Rows are points. To make a cloud, some directions were put in groups of two or more. Within a group, all points are equally far from the middle, so they leave a hole (a ring in 2 directions, a hollow ball in 3). The other directions are filled evenly. Then the cloud was stretched, turned, moved and blurred a little. How many holes are there, and how many directions does each take, smallest first?

Cloud (19 x 3)
[[-1.7 -4.1  2.1]
 [ 3.2  2.3  5.8]
 [ 3.9 -3.6 -4.0]
 [-5.8 -5.9 -1.4]
 [-2.4  1.2 -4.6]
 [-5.8 -0.6  0.3]
 [ 0.6  1.3  5.8]
 [-2.6  0.1  6.4]
 [-3.2 -0.1  6.4]
 [ 0.1 -5.8 -2.5]
 [ 2.6  1.6  1.5]
 [ 5.1 -2.1  6.9]
 [ 7.3  3.9 -1.4]
 [-1.1  5.2 -1.4]
 [-3.5  2.4  6.9]
 [ 4.8  1.7  0.7]
 [-3.9 -5.8  5.6]
 [-0.4 -4.2 -2.4]
 [ 5.4 -4.2 -0.8]]
Holes: 0

Cloud (53 x 6)
[[-3.5  2.7 -4.4  1.2 -4.6  2.4]
 [ 3.5  6.5 -3.0  2.2  2.5  0.4]
 [-0.2  2.6 -4.2  6.4  2.1  1.6]
 [-5.9  1.7 -5.0  1.7 -3.3  1.6]
 [ 2.1 -1.2  0.9  9.8  0.7 -2.7]
 [-2.0 -3.0  3.8  2.7  1.4  3.0]
 [ 1.2 -0.2  2.7  0.7 -3.3 -4.0]
 [-3.5 -1.3 -5.7  5.1 -6.3  4.6]
 [-3.0  1.7  5.7 -3.8 -3.9 -0.3]
 [-5.2  2.1 -5.3  7.5 -4.6 -2.0]
 [-1.8 -4.3  2.3  7.9 -2.7 -4.0]
 [ 2.7  7.5 -1.9  5.6  0.0  1.5]
 [ 2.3  2.4 -6.0 -1.6 -4.8 -1.9]
 [-7.7  3.6 -4.2  5.7 -5.5 -2.0]
 [-1.6  2.4 -0.3 -5.9 -3.4  0.7]
 [-6.2  5.4 -3.2  2.6 -6.7  1.4]
 [ 1.3  0.9 -0.9 -3.3 -6.1 -5.8]
 [-1.7 -0.8  0.1 -3.5 -0.4  3.6]
 [-2.1 -3.4  5.7  2.6 -1.5  3.9]
 [-5.5 -4.1  0.1  6.0 -7.8  4.3]
 [-4.3  3.6  5.6 -1.8 -6.5  2.0]
 [-6.9 -3.9  3.9  3.9 -3.9  2.5]
 [-3.7 -3.2 -1.4 -2.9 -1.2 -2.8]
 [-0.8 -4.0  2.5  5.0 -3.9 -1.4]
 [-2.6  4.3 -0.6  5.1 -4.9  0.7]
 [-4.2  3.8 -4.1 -4.3 -2.9  3.0]
 [-2.9  8.2 -3.8  3.2 -8.1  1.8]
 [ 3.8 -1.5  2.7  3.6  0.1 -3.1]
 [-1.9  7.7  0.1 -3.0  2.8 -0.8]
 [ 1.9  4.4 -4.7  4.2 -3.6  3.5]
 [ 1.0  2.1 -4.3 -2.1 -2.2 -0.5]
 [-2.9 -0.6 -0.7  3.8 -2.6 -3.7]
 [-3.1  5.3  3.4 -3.9 -5.9  3.5]
 [ 0.4  0.5 -7.6  3.5 -4.4 -3.5]
 [ 4.6  2.3  4.0  1.4 -1.7  3.8]
 [-2.9  8.3 -3.0 -2.5 -1.7  1.3]
 [ 4.3 -4.0 -1.1  2.0  0.0  1.5]
 [ 1.3 -3.3 -0.3  5.8 -6.5  5.3]
 [ 0.6  7.9 -0.8 -1.3  1.8  2.8]
 [ 1.6 -0.5  3.7 -1.8 -6.1 -1.3]
 [-2.2 -1.3 -3.5  6.9 -6.2  8.5]
 [ 3.3  7.3 -3.6  5.0 -3.7  1.4]
 [ 2.0  3.8  5.7  4.0 -2.4 -1.7]
 [-6.3 -2.3 -7.8 -3.4 -2.2 -3.7]
 [-2.2  0.3  3.7 -0.1 -1.5 -6.5]
 [-1.7  3.8  0.5 -2.6  1.3 -4.8]
 [-8.9  2.6 -2.4  1.9 -8.0  4.6]
 [ 3.7  4.6 -7.6 -4.2 -8.0  0.9]
 [ 2.3 -1.2 -0.4 -1.0 -3.6 -2.0]
 [ 1.2  6.6 -1.9  4.9 -6.2 -2.9]
 [-0.6 -3.8  2.0  3.5  2.3  0.0]
 [ 1.7  6.3 -5.1 -3.4 -1.9 -5.6]
 [-3.8 -1.6 -3.5  6.3 -1.6  3.1]]
Holes: 0
